Every row gives one point. The ring and each string are closed loops that go straight from each point to the next, and from the last back to the first. Before rounding, they use only three directions, however many columns there are. Count how often each string passes through the ring. Passing back the other way cancels.

Ring, 10 rows:
[47 5 -14 -10]
[33 27 -13 -17]
[3 37 -14 -15]
[-14 31 -16 -8]
[-29 10 -16 4]
[-28 -18 -15 17]
[-13 -40 -14 23]
[8 -48 -14 22]
[31 -42 -16 14]
[47 -17 -15 0]
String:
[11 -69 -20 31]
[17 -56 10 25]
[23 -65 0 27]
[29 -66 -17 25]
[33 -48 -1 17]
[30 -29 9 10]
[42 -46 0 14]
[46 -55 -11 17]
[42 -56 -13 18]
[34 -49 -2 18]
[19 -23 7 10]
[10 -12 -14 6]
[10 -38 -32 17]
[10 -65 -31 28]
Times through: 1

Ring (6 x 8):
[39 13 5 -12 -15 -4 -2 0]
[3 47 6 -13 -21 -15 -9 6]
[-45 39 16 -11 -31 -7 -15 1]
[-60 0 27 -9 -35 11 -15 -9]
[-32 -37 25 -8 -31 24 -8 -16]
[21 -36 12 -11 -21 18 -1 -12]
String:
[0 61 30 -8 -14 -17 -9 10]
[-24 82 9 -13 -24 -27 -15 12]
[-42 55 -15 -18 -37 -19 -18 3]
[-31 17 -14 -17 -36 -4 -14 -5]
[-37 16 3 -14 -34 0 -14 -5]
[-64 13 -4 -15 -43 2 -18 -8]
[-81 -1 10 -13 -44 10 -19 -12]
[-43 -10 -4 -15 -39 10 -14 -12]
[-31 -12 14 -11 -32 12 -11 -10]
[-25 -16 37 -6 -25 17 -8 -10]
[-20 -32 56 -2 -20 26 -5 -12]
[-8 -60 37 -5 -24 34 -3 -19]
[13 -74 2 -12 -29 32 -1 -23]
[13 -36 -13 -16 -30 15 -5 -14]
[5 -12 -2 -14 -27 7 -6 -9]
[11 -3 26 -8 -18 8 -4 -5]
[37 1 34 -6 -9 5 1 -1]
[66 18 26 -8 -2 -5 3 5]
[51 32 1 -13 -11 -13 -2 6]
[41 53 24 -9 -6 -17 -3 11]
[10 39 29 -8 -14 -9 -6 6]
Times through: 2
String (16 x 8):
[-54 -22 -10 -16 -44 14 -15 -16]
[-35 -10 2 -13 -36 10 -12 -11]
[-32 -3 32 -7 -27 12 -10 -8]
[-44 0 59 -2 -23 15 -10 -6]
[-79 0 55 -4 -33 17 -15 -9]
[-79 4 21 -10 -41 10 -18 -10]
[-95 14 24 -10 -43 8 -21 -9]
[-65 9 -10 -17 -45 2 -19 -10]
[-46 7 -4 -15 -38 3 -15 -8]
[-31 10 32 -8 -26 6 -10 -4]
[-43 12 49 -4 -24 9 -11 -4]
[-33 7 42 -6 -24 9 -10 -5]
[-27 4 36 -7 -24 9 -9 -5]
[-54 -2 61 -2 -25 17 -11 -7]
[-78 -17 60 -2 -32 25 -14 -13]
[-76 -27 27 -9 -41 23 -16 -17]
Times through: 2

Ring (6 x 11):
[38 -4 -10 -4 7 -21 5 -13 5 -10 -9]
[5 31 17 -2 9 -14 11 3 -25 -9 -15]
[-32 20 15 1 12 -9 10 17 -37 -6 -20]
[-52 -33 -4 0 9 -7 3 22 -26 -4 -21]
[-27 -67 -28 -1 7 -12 -3 9 0 -5 -16]
[27 -43 -33 -2 8 -22 -2 -12 16 -8 -10]
String, 20 rows:
[-54 -88 -2 -8 -2 -3 0 22 -8 -8 -16]
[-66 -74 -29 2 10 -7 -4 24 -14 -2 -22]
[-50 -43 -36 7 17 -12 -4 17 -17 -1 -22]
[-34 -26 -30 6 16 -14 -1 12 -17 -2 -21]
[-25 -27 -5 -2 8 -11 4 11 -16 -6 -17]
[-37 -38 25 -10 -2 -3 8 19 -22 -10 -15]
[-66 -39 20 -5 2 0 7 30 -33 -7 -20]
[-78 -26 -19 8 18 -7 0 30 -38 0 -27]
[-69 -28 -14 5 15 -6 1 27 -34 -1 -25]
[-73 -44 16 -4 3 0 6 32 -34 -6 -21]
[-41 -45 26 -11 -3 -2 8 21 -21 -10 -15]
[-20 -28 -3 -3 6 -11 4 10 -13 -7 -16]
[-26 -30 -20 2 12 -13 1 10 -13 -4 -18]
[-27 -52 20 -12 -4 -5 7 15 -11 -11 -13]
[-43 -74 1 -8 -1 -5 2 18 -9 -8 -15]
[-56 -95 -26 -3 4 -7 -5 20 -3 -5 -18]
[-42 -68 -49 6 15 -14 -7 12 -3 -1 -20]
[-25 -39 -43 7 17 -17 -4 7 -7 -2 -19]
[-19 -37 -16 -1 9 -13 1 8 -8 -6 -16]
[-22 -55 14 -11 -4 -6 6 12 -7 -11 -12]
Times through: 2
String (7 x 11):
[-1 -45 -13 -5 4 -14 1 1 2 -8 -12]
[-11 -51 -7 -6 2 -12 2 6 -1 -9 -13]
[-29 -88 2 -12 -6 -6 1 13 2 -10 -12]
[-29 -89 -30 -4 4 -11 -5 9 7 -6 -14]
[-9 -88 -64 3 12 -20 -10 -2 20 -3 -14]
[18 -84 -34 -7 1 -18 -4 -9 27 -9 -7]
[15 -67 1 -13 -6 -13 3 -4 15 -13 -6]
Times through: 0

Ring (7 x 14):
[53 22 6 -35 -6 13 -12 -6 -24 10 -52 8 1 15]
[58 61 -21 -27 9 7 -16 -28 -20 13 -24 22 24 -2]
[25 69 -21 -13 23 -3 -17 -28 -1 9 13 25 34 -6]
[-31 35 8 0 27 -13 -14 -1 23 -1 38 12 25 4]
[-52 -22 24 -2 17 -20 -9 33 21 -5 18 -16 6 20]
[-36 -40 28 -11 7 -15 -7 40 9 -4 -10 -25 -5 26]
[17 -20 26 -29 -8 5 -8 22 -14 3 -48 -12 -11 26]
String, 21 rows:
[-9 -66 9 -23 -1 -19 -5 49 -14 2 -47 -44 -9 28]
[10 -45 -9 -25 2 -18 -7 35 -21 6 -48 -37 1 20]
[28 -38 36 -37 -19 11 -6 30 -23 3 -73 -18 -24 34]
[43 -14 51 -42 -25 26 -8 16 -23 3 -77 0 -28 35]
[28 16 50 -32 -13 25 -10 2 -7 1 -43 17 -16 27]
[12 17 18 -21 4 4 -12 3 -3 3 -18 7 4 15]
[33 4 -21 -25 8 -10 -12 5 -21 10 -36 -12 15 8]
[54 0 -19 -35 -1 -2 -11 5 -34 13 -60 -13 8 11]
[65 -5 3 -43 -14 12 -10 6 -38 12 -80 -9 -7 20]
[28 -5 -16 -26 6 -10 -11 11 -21 9 -39 -16 11 11]
[28 -20 -5 -29 -1 -7 -9 20 -23 8 -51 -21 1 18]
[17 -43 32 -33 -14 4 -6 34 -19 2 -65 -23 -20 33]
[-6 -45 63 -29 -17 11 -5 39 -4 -5 -52 -16 -31 41]
[-26 -75 45 -22 -9 -8 -3 57 -3 -5 -46 -39 -25 39]
[-38 -70 35 -16 0 -17 -4 56 3 -5 -29 -40 -16 34]
[-49 -59 59 -13 -3 -7 -4 52 15 -9 -18 -26 -22 38]
[-36 -25 59 -14 -2 3 -7 33 16 -8 -10 -6 -16 33]
[-4 4 8 -15 11 -8 -11 12 1 2 -8 -5 9 14]
[-9 -16 -10 -13 15 -22 -10 22 -4 4 -11 -22 14 12]
[-28 -54 3 -13 10 -27 -6 46 -2 0 -20 -41 2 22]
[-36 -79 44 -19 -6 -13 -3 61 1 -6 -39 -43 -23 39]
Times through: 2
String (22 x 14):
[39 38 -41 -20 19 -13 -15 -14 -18 14 -15 2 32 -5]
[13 29 3 -18 11 -1 -13 -4 -2 5 -8 9 14 8]
[11 37 16 -17 9 6 -14 -8 3 3 -4 18 11 11]
[11 23 -19 -15 18 -13 -13 -1 -5 8 -4 -1 24 3]
[18 58 -55 -7 35 -24 -18 -22 -4 13 22 8 50 -15]
[4 81 -37 -1 39 -17 -19 -31 11 9 46 26 51 -16]
[-13 92 5 2 32 0 -19 -33 28 1 57 45 37 -7]
[-14 70 31 -5 19 9 -16 -21 26 -2 37 41 18 6]
[-4 41 22 -12 13 4 -14 -7 12 1 11 21 12 10]
[2 28 -8 -12 19 -10 -14 -2 2 5 5 4 22 4]
[6 50 -35 -6 31 -19 -16 -15 2 9 23 9 41 -9]
[20 84 -51 -5 38 -17 -20 -36 2 12 35 24 54 -19]
[34 95 -31 -12 28 -1 -20 -43 0 12 23 37 44 -14]
[39 87 -4 -19 15 12 -18 -39 -2 9 5 41 27 -4]
[24 55 22 -21 5 15 -15 -19 1 4 -7 30 10 10]
[16 29 2 -19 10 0 -13 -5 -4 6 -10 9 14 8]
[45 41 -34 -23 15 -7 -15 -16 -20 13 -21 6 28 -3]
[82 60 -56 -32 13 -3 -17 -32 -37 21 -39 11 36 -10]
[87 69 -32 -36 4 12 -17 -37 -34 18 -45 24 25 -4]
[75 71 -2 -36 -2 23 -17 -35 -24 13 -40 35 14 4]
[84 72 -29 -35 5 13 -18 -38 -31 18 -40 27 25 -4]
[83 68 -63 -31 17 -5 -18 -36 -36 22 -33 14 41 -14]
Times through: 2

Ring, 10 rows:
[2 2 26 6 -11 12 -3 -9 -32 14 10 -14 -14 -11]
[5 3 30 13 -21 -1 -9 -7 -38 13 17 -9 -5 -14]
[8 6 35 15 -29 -10 -11 -4 -43 11 26 -5 -1 -15]
[8 10 36 9 -30 -12 -6 -1 -42 9 31 -6 -4 -13]
[3 9 23 0 -16 -6 3 0 -21 3 24 -8 -6 -5]
[-2 5 9 -5 -1 -2 7 -1 1 -3 14 -8 -5 3]
[-11 -3 -14 -11 24 10 13 -3 34 -11 -7 -11 -5 13]
[-12 -4 -14 -13 28 19 15 -6 33 -8 -12 -15 -10 12]
[-8 -2 0 -12 20 28 13 -10 9 3 -8 -20 -20 4]
[-2 1 17 -4 4 25 6 -11 -18 12 1 -20 -22 -6]
String (22 x 14):
[7 9 36 6 -25 -1 -3 -4 -45 13 26 -11 -12 -14]
[1 1 16 10 -10 -6 -6 -4 -13 3 12 -5 2 -5]
[-1 -2 10 11 -6 -6 -7 -4 -5 1 8 -4 5 -3]
[-3 -8 2 18 -1 -9 -13 -6 6 -2 0 0 14 -1]
[1 -1 22 8 -7 14 -5 -11 -27 13 5 -14 -12 -11]
[5 11 46 -10 -12 42 10 -15 -65 29 14 -32 -46 -20]
[0 6 24 -7 -3 24 8 -9 -29 13 9 -21 -26 -8]
[-7 -4 -3 1 12 8 3 -7 14 -2 -4 -10 -2 4]
[-12 -12 -21 3 26 5 2 -6 43 -11 -17 -5 9 12]
[-6 2 12 -20 21 49 20 -15 -12 14 -8 -31 -41 -2]
[0 9 31 -20 5 49 19 -15 -41 23 5 -34 -49 -11]
[2 8 30 -10 -4 30 10 -11 -38 17 11 -25 -33 -11]
[-5 -5 0 5 8 3 -1 -6 10 -2 -2 -8 1 2]
[-5 -6 1 10 5 1 -5 -7 7 0 -3 -6 5 0]
[6 2 33 16 -22 3 -12 -9 -45 17 16 -10 -7 -17]
[16 13 63 18 -49 0 -14 -8 -90 29 38 -13 -17 -30]
[13 15 56 6 -39 5 -4 -6 -77 24 37 -16 -23 -24]
[8 11 41 4 -27 2 -2 -5 -52 15 29 -13 -16 -16]
[-2 0 9 5 -3 -3 -2 -4 -3 0 8 -6 1 -1]
[2 1 14 16 -17 -21 -11 0 -10 -2 18 2 14 -4]
[13 13 47 15 -44 -20 -11 0 -60 13 41 -4 -2 -19]
[18 21 69 7 -55 -4 -6 -3 -95 27 52 -14 -23 -29]
Times through: 4

Ring, 6 rows:
[13 -8 58 46 -13 -21 31 42 -10 24 -11 29 -11 -7]
[-3 13 60 26 25 -53 4 4 -10 -2 -14 25 -26 -18]
[-14 14 48 -14 48 -44 -15 -27 -8 -27 -6 12 -20 -3]
[-16 -9 27 -57 42 13 -16 -33 -4 -40 11 -5 10 39]
[-2 -31 37 -29 4 61 11 25 0 -19 16 7 34 53]
[10 -31 48 12 -19 46 31 54 -3 8 7 20 25 34]
String:
[-20 -3 49 -38 47 22 -17 -6 1 -49 11 11 18 33]
[-22 -13 39 -60 47 47 -20 -12 3 -57 19 2 31 52]
[-14 -33 18 -78 26 72 -9 -14 1 -44 26 -12 41 73]
[5 -42 4 -56 -7 51 15 -11 -8 -3 17 -17 24 63]
[5 -25 25 -22 -2 19 16 2 -8 2 6 0 9 35]
[-4 -18 51 -8 11 38 9 31 0 -19 9 18 23 33]
[-3 -17 56 1 8 36 12 39 0 -16 7 22 22 29]
[8 -25 34 -4 -9 19 22 20 -8 8 3 8 9 29]
[26 -43 25 13 -46 33 48 42 -11 40 2 6 12 34]
[16 -28 34 12 -23 11 33 29 -10 25 -1 10 3 22]
[1 -9 61 21 6 7 15 39 -4 -5 -1 28 7 10]
[4 -3 77 51 0 -4 23 62 -3 4 -8 41 2 -6]
[11 1 75 68 -8 -30 30 59 -8 22 -16 42 -14 -21]
[-5 6 74 34 21 -16 8 37 -3 -11 -7 36 -4 -7]
[4 -9 42 5 7 -15 14 7 -10 4 -4 13 -8 9]
[12 -2 31 15 0 -60 19 -14 -18 26 -15 7 -35 -11]
[-7 30 63 30 42 -93 -6 -17 -13 -5 -22 27 -46 -39]
[-21 36 72 14 65 -76 -22 -20 -7 -33 -15 29 -34 -30]
[-20 19 65 -2 55 -33 -18 -7 -3 -38 -4 24 -11 -5]
[-7 -1 42 -15 29 -15 -3 -11 -7 -18 0 9 -6 13]
[-2 -11 17 -37 20 -19 1 -37 -12 -6 1 -9 -12 23]
[-5 -12 8 -58 27 -14 -7 -53 -12 -15 5 -17 -9 32]
[-6 -11 34 -26 22 3 0 -10 -6 -17 4 4 3 26]
Times through: 0
String:
[-5 5 71 27 22 -13 6 33 -3 -13 -5 33 -2 -3]
[-14 28 91 47 44 -49 -6 31 -3 -24 -14 47 -18 -30]
[-22 36 82 23 64 -68 -21 -4 -5 -36 -14 37 -28 -31]
[-22 25 51 -21 66 -59 -27 -43 -8 -39 -7 12 -26 -9]
[-14 1 18 -57 47 -30 -19 -62 -11 -29 2 -12 -15 22]
[-5 -14 21 -42 22 1 -2 -27 -9 -16 6 -6 1 32]
[-14 -6 52 -21 34 20 -7 8 0 -35 8 15 15 27]
[-22 -18 53 -47 40 74 -14 20 8 -60 23 13 46 58]
[-3 -39 37 -35 0 87 13 36 3 -24 22 7 48 66]
[18 -50 21 -13 -36 66 39 40 -6 19 13 1 31 55]
[11 -26 36 3 -14 19 27 27 -8 13 2 10 9 27]
[-1 -10 52 7 10 6 12 24 -5 -7 0 20 6 15]
[8 -12 47 19 -4 -7 22 26 -9 12 -5 19 -4 8]
Times through: 2

Ring:
[18 -13 -8 -19 26 0 15 -1 -6 0 32 -21 13 0]
[5 18 22 -38 26 -7 22 -29 -23 11 25 -21 22 -10]
[-1 27 31 -30 16 -6 20 -31 -25 9 11 -10 22 -9]
[20 9 23 6 12 -2 16 3 -16 6 1 0 12 0]
[40 -15 6 25 18 1 13 30 -6 3 6 -1 5 5]
[43 -35 -17 31 18 5 9 43 6 -6 14 -4 0 12]
[26 -31 -23 8 17 5 9 23 6 -9 23 -11 5 9]
String:
[5 -6 -3 11 -2 4 7 5 0 -11 0 6 8 9]
[48 -27 -6 15 31 1 15 34 -4 4 24 -14 5 4]
[75 -54 -25 29 45 3 14 63 5 4 38 -23 -2 8]
[28 -41 -33 25 9 9 4 36 15 -17 17 -3 0 16]
[-5 -15 -19 11 -11 8 2 5 9 -21 1 8 7 14]
[2 -5 -4 2 0 4 8 -1 -1 -10 4 2 10 7]
[50 -35 -16 -1 42 0 17 30 -3 5 41 -27 6 2]
[44 -43 -29 6 33 4 12 35 6 -4 38 -22 4 8]
[25 -43 -37 18 11 9 4 32 15 -18 22 -7 1 16]
[22 -38 -32 25 4 9 3 32 15 -19 13 0 0 17]
[-3 -11 -13 15 -11 7 3 6 7 -19 -4 11 7 14]
[35 -20 -4 12 22 1 13 23 -3 0 18 -9 6 5]
[95 -47 -4 35 58 -2 21 71 -6 18 37 -26 -2 1]
[75 -31 5 39 39 -1 17 58 -7 13 18 -11 0 4]
[20 -4 9 27 0 3 9 18 -4 -5 -9 11 6 8]
[62 0 35 15 42 -8 25 28 -25 25 14 -13 10 -8]
[16 17 31 7 9 -3 16 -2 -19 7 -6 4 13 -2]
[-16 16 14 4 -16 3 7 -16 -7 -11 -15 15 13 7]
[23 2 15 -3 21 -3 17 2 -14 6 13 -9 13 -2]
[35 10 31 -4 31 -7 23 3 -24 18 14 -13 15 -8]
[42 14 41 4 31 -8 24 8 -28 22 7 -9 14 -9]
[6 8 16 16 -5 2 10 2 -8 -5 -12 13 10 6]
[-3 1 1 8 -7 4 7 -2 -2 -12 -5 9 10 9]
[16 -8 1 13 6 3 10 11 -3 -6 3 2 8 7]
Times through: 4
